Rows are points. Two turns around zero, p and q, are shown by what they do to some points. Where does a point land after both, in the order given? Backwards means that the second turn is done in reverse. Each puzzle has new turns, and all numbers are rounded.
(in the rows, 128 means zero)

Turn p:
[113 151 152] -> [117 122 162]
[129 142  73] -> [ 99 164  96]
[125  93 128] -> [140 104 105]
[145 126 159] -> [156 122 149]
Turn q:
[118  86 113] -> [104 144  92]
[116 129 108] -> [128 151 128]
[116 123 156] -> [105 110 138]
[162 175 135] -> [175 107 155]
Where do these land?
q, then p: [106  94  85] -> [ 81 163 135]
p, then q: [124 149 162] -> [111  92 134]
q, then p: [131 159 137] -> [155 119 143]
p, then q: [151 110 127] -> [154 128 115]

Turn p:
[113 147 107 116] -> [120 152 109 141]
[ 95 123 129 153] -> [112 101 104 141]
[157 127  97 133] -> [164 141 135 146]
[168 167 164 130] -> [108 140 190 133]
[103  97 151 142] -> [119  88 112 109]
[153 144 153 114] -> [118 141 164 115]
[107  91  96 108] -> [154 132  81 110]
Turn q:
[141 118  89  99] -> [150 157 123  92]
[169 109 136 107] -> [152 151 166 128]
[145 138 123 164] -> [108 150 120 155]
[101 158 131 135] -> [ 97 107 113 121]
[ 84 118 161 135] -> [132  75 118 144]
Where do these land?
p, then q: [191 113 100 121] -> [107 156 186 147]
q, then p: [ 96 121 167 114] -> [156  97 124  96]
q, then p: [132 113 103 119] -> [135 154 141 134]
p, then q: [114 150 132 122] -> [115 113 110 124]
p, then q: [106 143 138 164] -> [145 115  95 152]

Turn p:
[104  90 128 132  94 127 126 121] -> [143 112  92 125 118 122 131  92]
[170 155 117 130 160 135 112  99] -> [ 86 145 157 132 155 104 117 149]
[ 95 138 152 157 120 126 144 162] -> [159 141 115 122  90 143 156 144]
[101 131 134 160 168 108 178 137] -> [135 118 135  79 118 143 177 160]
[170 180  79 111 142 146 129  82] -> [ 59 164 158 117 166 138  94 129]
[172 123  96 125 113 131 105 124] -> [116 140 112 141 165 114  90 130]
[ 94 154 135 130 163  92 129 147] -> [143 117 159  96  91 132 128 160]
[ 93  96 150 130 121 147 114 146] -> [142 100 103 153  95 127 144 119]
[151 114 150 107  92 128 113 112] -> [144 136 131 157 145 109 119  88]
[130 100 138  98 108 141 131 150] -> [152 107 118 159 137 147 125 110]
Turn q:
[114 144 130 129 138 147  91 172] -> [ 84 163 128 145 126 134 118 153]
[156 108  79 101 127  97 154 137] -> [150 139 130  89 160 123  92  89]
[127 124 106 166 168 107 137 105] -> [128  89 123 152 128 153 103  94]
[105 101 150 105 133 163 153 142] -> [134 116 108 117 132  98 116 179]
[130 112 109 147 104 124 136 101] -> [164 125 129 129 103 130 123 107]
[140 146 131 128 148 113 140 164] -> [113 135 138 139 172 134 120 130]
[112 112  98 101 137 100 102 115] -> [102 128 122 104 111 108 109  89]
[163 128 165  93  87 167  91 117] -> [127 155 146  79  98 138 177 168]
[101 164 164 141 116 172 136 100] -> [136 118  94 158 108 131 180 161]
[131 142 150 169 122  91 140 126] -> [141 112 162 169 140 129 143 110]
Where do these land?
p, then q: [112 159 142 105 118 142 153 123] -> [145 121 110 135 117 133 163 156]
p, then q: [192 115 118 139 149 133 116 140] -> [ 87 117 141 157 157 141  91 123]
p, then q: [137 144  86 117 137 147 130 163] -> [101 157 113 139 113 143 106 160]
q, then p backwards: [107 111 141  99 134 125 125 162] -> [152 136 112 148 150 118 101 109]
q, then p backwards: [134 114 110 139 145 130 102  49] -> [ 46 106 124 109 118 132 138 124]
q, then p: [ 89 121 143 131  92  39 151 132] -> [155 135 164  72 143  56 157 116]
p, then q: [123 114 137 145 102 147 138 102] -> [148 114  99 133 129 128 133  98]
p, then q backwards: [121 144 131 150 143 143 157 136] -> [145 150 146 119 120 153 110 125]
q, then p: [137 130 144 128 133 147  81 144] -> [141 138 124 143  88 158 136 121]
